Each row of a before or after table is a point. One or more steps were done to the points. Then noise was added and the rows were shuffled. The steps act on columns, c1 being the first. Write out the steps. A step turns or swaps two columns, mirrors them in a line or flattens them onto one, adds a multiple of one to another, or multiplies or shifts one. Angles are multiples of 10 degrees, from the lower column toward the higher: turns from -170 to 170, lines from 10 to 170 but not 90. Use the fewest steps. Two steps may share a column if one is a turn and the other turns, adds or multiplies; they go together, in the order done. Otherwise the lowest column goes first.

Before, 12 rows:
[[ 0.49  0.48 -0.03]
 [-0.37 -0.14 -0.01]
 [ 0.03  0.02 -0.11]
 [-0.31 -0.17 -0.51]
 [-0.35 -0.03 -0.38]
 [-0.13  0.36 -0.19]
 [-0.22  0.13  0.08]
 [-0.27 -0.01 -0.09]
 [-0.14 -0.11  0.04]
 [-0.19  0.55  0.09]
 [-0.18  0.17  0.10]
 [ 0.72  0.06 -0.73]]
After:
[[ 0.27 -0.01 -0.09]
 [ 0.18 -0.50  0.25]
 [ 0.18 -0.12  0.15]
 [ 0.39  0.13 -0.08]
 [ 0.13 -0.40 -0.06]
 [ 0.31  0.01 -0.52]
 [-0.05 -0.06 -0.09]
 [-0.72 -0.31 -0.65]
 [ 0.23 -0.08  0.11]
 [-0.49 -0.46  0.13]
 [ 0.34 -0.11 -0.37]
 [ 0.13  0.11 -0.01]]
Steps: multiply c1 by -1; mirror c2 and c3 in the line at 80 degrees

Before, 10 rows:
[[-0.01  0.12 -0.23 -0.56 -0.14 -0.19  0.30  0.41  0.27]
 [ 0.28  0.19 -0.07  0.31  0.43 -0.28 -0.70 -0.33  0.06]
 [-0.07  0.09  0.01 -0.45 -0.11  0.07  0.00 -0.08 -0.14]
 [ 0.05  0.05 -0.22 -0.04  0.10  0.14  0.22  0.30 -0.25]
 [ 0.15  0.14  0.48  0.24 -0.07 -0.54  0.54  0.24 -0.24]
 [ 0.30  0.35  0.10 -0.25 -0.42 -0.03  0.32  0.55 -0.28]
 [ 0.51 -0.38  0.26  0.20  0.19 -0.21 -0.26 -0.23  0.50]
 [ 0.38  0.18  0.06 -0.41  0.23 -0.16  0.22  0.22 -0.28]
 [ 0.49 -0.12 -0.28  0.17  0.11 -0.35 -0.28 -0.50  0.06]
 [ 0.38  0.35 -0.08  0.15  0.28  0.03 -0.09 -0.43  0.18]]
After (10 x 9):
[[ 0.81 -0.38  0.28  0.20 -0.25 -0.26 -0.35 -0.14  0.41]
 [-0.11  0.11  0.02 -0.43  0.10 -0.06  0.07  0.15 -0.06]
 [ 0.48  0.35  0.12 -0.27  0.57  0.34  0.28 -0.22 -0.30]
 [-0.01  0.12 -0.24 -0.56  0.27  0.19  0.02 -0.33  0.02]
 [ 0.22  0.17  0.53  0.24  0.18 -0.09  0.33 -0.57 -0.39]
 [ 0.81 -0.12 -0.27  0.16 -0.25 -0.54 -0.16 -0.10  0.21]
 [ 0.05  0.07 -0.20 -0.06  0.02  0.37  0.22 -0.07 -0.24]
 [ 0.61  0.37 -0.09  0.12 -0.41 -0.32 -0.11  0.22  0.16]
 [ 0.48  0.20 -0.05  0.31 -0.53 -0.29 -0.30 -0.17  0.42]
 [ 0.61  0.20  0.07 -0.43 -0.14  0.16  0.19 -0.30 -0.28]]
Steps: multiply c1 by 1.6; turn c5 and c8 by -160 degrees; turn c6 and c8 by 60 degrees; flatten c7 and c9 onto the line at 130 degrees

Before (9 x 14):
[[ 0.19  0.71 -0.32  0.18 -0.11  0.03  0.25  0.20  0.31 -0.47  0.11  0.09
   0.27  0.11]
 [ 0.33 -0.19  0.53  0.10 -0.36 -0.05  0.19  0.34 -0.36  0.36  0.31 -0.59
   0.49 -0.14]
 [ 0.49 -0.25  0.49 -0.23  0.48 -0.10 -0.15 -0.06 -0.56  0.15 -0.19 -0.39
  -0.06 -0.33]
 [ 0.33  0.00 -0.05 -0.11  0.07  0.13  0.21 -0.26  0.53 -0.18  0.01  0.01
  -0.30 -0.25]
 [ 0.06 -0.08 -0.11  0.32 -0.18 -0.33  0.10  0.21  0.32 -0.21  0.00  0.04
   0.29  0.23]
 [-0.07  0.33  0.01 -0.65  0.28  0.28  0.00 -0.11 -0.48 -0.12  0.08 -0.46
   0.13  0.00]
 [ 0.56  0.16 -0.16 -0.68  0.43 -0.24  0.32 -0.33  0.07 -0.45  0.32  0.25
  -0.43  0.12]
 [ 0.04  0.18 -0.27 -0.37 -0.36  0.61  0.07  0.09 -0.05 -0.37  0.14  0.08
  -0.37 -0.52]
 [ 0.15 -0.12 -0.22 -0.15 -0.30  0.16 -0.10 -0.02  0.15  0.38  0.06  0.36
   0.29 -0.51]]
After, 9 rows:
[[ 0.49 -0.06  0.45 -0.25  0.47 -0.16  0.26 -0.02 -1.02  0.02 -0.23 -0.40
  -0.16 -0.33]
 [ 0.29  0.24  0.53  0.11 -0.40 -0.06  0.13  0.37 -0.83  0.58  0.33 -0.54
   0.03 -0.12]
 [ 0.14 -0.03 -0.24 -0.15 -0.28  0.19  0.16 -0.05 -0.38  0.52  0.12  0.36
  -0.12 -0.53]
 [ 0.57  0.27 -0.19 -0.71  0.46 -0.25 -0.19 -0.37 -0.45 -0.65  0.34  0.27
   0.08  0.14]
 [ 0.32  0.22 -0.02 -0.10  0.00  0.16 -0.03 -0.27  0.08 -0.35 -0.02 -0.01
  -0.02 -0.23]
 [ 0.03  0.01 -0.29 -0.36 -0.36  0.58 -0.16  0.07 -0.60 -0.54  0.15  0.04
   0.09 -0.45]
 [ 0.03  0.16 -0.10  0.36 -0.23 -0.38  0.02  0.21 -0.16  0.10  0.03  0.06
   0.35  0.27]
 [-0.09 -0.08  0.00 -0.67  0.22  0.29 -0.34 -0.09 -0.99  0.03  0.05 -0.46
   0.18 -0.01]
 [ 0.15  0.10 -0.34  0.20 -0.10  0.02 -0.76  0.21 -0.17 -0.11  0.16  0.07
   0.57  0.10]]
Steps: turn c2 and c7 by -100 degrees; shift c9 by -0.50; turn c10 and c13 by -50 degrees
